Rows are points. Any point is a mix of the corners, with weights that add up to 1. It lies inside the corners' shape when no weight is negative. Is each point inside? If not, which corners have a negative weight?
In the rows, zero is written as 128.

Corners:
(1): [100 174]
(2): [87 50]
(3): [179 155]
Points:
[95 63] => inside
[174 140] => outside (1)
[107 168] => inside
[99 95] => inside
[126  57] => outside (1)
[182 180] => outside (2)
[156 145] => inside
[165 181] => outside (2)
[158  85] => outside (1)

Corners:
(1): [115 194  48 249 175 216]
(2): [145 135 133  56  77 127]
(3): [212 136 145  61 109 144]
(4): [148 133 136  77 151 114]
(5): [ 85 168 187 189 125 138]
(6): [121 130 155 209 132 106]
(7): [189 181 126  96 118 108]
Points:
[157 146 127 130 132 121] => outside (5)
[168 144 137  89 118 129] => inside
[168 166 133 119 122 117] => inside
[191 142 140  86 115 144] => inside

Corners:
(1): [ 68 122  94 136 147 105  78  87 128  75  85 126]
(2): [131 103 104 160  93 100 144  96  94 116 200 184]
(3): [167 185 157 139 202 132  75 184 206 193 107 116]
(4): [110  33 130 121  75 138 174  92  56 165  93 220]
(5): [150  65 175 196  63 112 134 141 132 121 143 150]
(6): [126 154 132 124 226 125 163 178 189 145 125 172]
(7): [158  79 102 187 151 105 138 154 192 185 141  91]
(8): [140 154 109 171   7 138 158  94 131 168  91  88]
(9): [ 44 131  82  78  94 108 121 113 121 151 110 121]
(10): [157 105  93 110  67  93  85 138 185 152  76 101]
(11): [100 154 141  94 112 159 188 130  35 106  89 111]
(12): [159 112 146 172 103  38 125 116 153 151 128 141]
(13): [ 96 113 158  71 179 111 129  56 140 112 122 154]
Points:
[107  93 100 140  81 132 154 122 100 125 118 140] => outside (3, 12, 13)
[133 117 122 133 126 118 109 136 170 151 113 133] => outside (11, 12)
[141 104 117 143 112 100 125 128 157 154 114 122] => inside
[135  94 132 125 172 125 114 128 167 136 131 174] => outside (8, 9, 11, 12)
[110 138 153 131 127  97 103  99 153 142  97  86] => outside (2, 4, 6, 10)
[138 132 142 167 140 114 138 125 143 120 136 121] => outside (4, 9, 10)
[136 113 127 141 111 107 120 122 143 150 118 127] => outside (6)
[ 89  73 149  57 134  99 169  91  85 109 127 223] => outside (1, 3, 7, 8)
[120 106 116 142 116 111 135 131 142 151 124 122] => inside

Corners:
(1): [180 138  65 108  99 134  78  84 120 155 121 104 138 159 103 200 130  59
  73 153]
(2): [ 86 131  94  97 108 110 110 126 135 146  62 168 114 101 142  98 112 106
 172 121]
(3): [146 114 104  89 165 129 104 131 122  93 157 115  98 193 150  84  99  91
 106  86]
(4): [129  80 116 113 128 157 191 108 155 123 163  96 118 144 143  97 119 109
  93  88]
(5): [151 123 197 125  93 187 104 148 173  87  99 196 153  36  56 121  58 120
 180 100]
(6): [106 177 142 124  94 108 109 154 154 157 221 141 134 121 125  99  97 128
 207 146]
(7): [120 100 123  50 133 118 108 129 113 113 145  72  59 118 155 181 150 131
 144 126]
(8): [ 95 153  62  98 114 117 103 151 137 105  58 161 114 124  84 111 125 115
 147 157]
(9): [132  88  98 145  72  54  99 153 109 136 112 137 107  78 147 180  90  89
  75 135]
(10): [130  81 106  88 124  69 103 106  79 129 134 149  85 221 120 147 150  54
 102 152]
(11): [ 94 138 157  97 182 106 145 125 141 127 117 116  64 145 155 114  98  86
 134 174]
(12): [ 73 180 137 124 158  30  74  91 168 134 128 120 117  76 111 115 162 102
 145 134]
(13): [141  79  89  59 139 183 142 165 155 117 118 141 158 190 123 133  74 114
 125 173]
(14): [143 106  78 135  98 119 101 102 143 130 187  82 103 189 126 229 158   7
 131 128]
(15): [119 115 164 124  85 149  37 134 136 110 142 151 123 124  98  85 152 113
 162 134]
(16): [ 65 165 143 121  89 108 115 142 112 114 137 155 201 132 131  98  93  72
 150 183]
(17): [ 71 153  91  86 103 159  81  64 160 126 114  96 134 143 125 162  89 139
 149 203]
(18): [150 155 157 175 119 162 153 161 123 128  98 147 151 216 139 136 135 161
  92  78]
(19): [117  78 164 123 132 147 165  93 164  93 122 115 127 159 159  60 120 118
 223 142]
(20): [140 102 136 101  46  72  57 150 132 141  94  98 104 112  85 135 120 110
  98  59]
(21): [140 142 106 122  76  97 239 105 211 133 164 132 123 144 219 141 103 106
 127 139]
Points:
[131 121 116 110  99 125 109 126 140 121 126 137 129 136 116 136 115 101
 135 128] => outside (11)
[140 113 151 101 111 145 123 150 140 115 122 152 109 151 131  79 110 131
 174 122] => outside (4, 9, 12, 14, 16, 17)
[120 115 120  93 145 129 134 113 154 118 154 112  97 142 139 138 110  94
 141 163] => outside (2, 16, 18, 20)
[118 136 133 122 114 123 121 121 148 122 131 123 117 128 135 122 114 107
 138 124] => outside (10, 13)
[120 125 130 113 117 126 126 129 139 123 125 135 126 145 129 107 123 100
 143 123] => outside (9, 17)
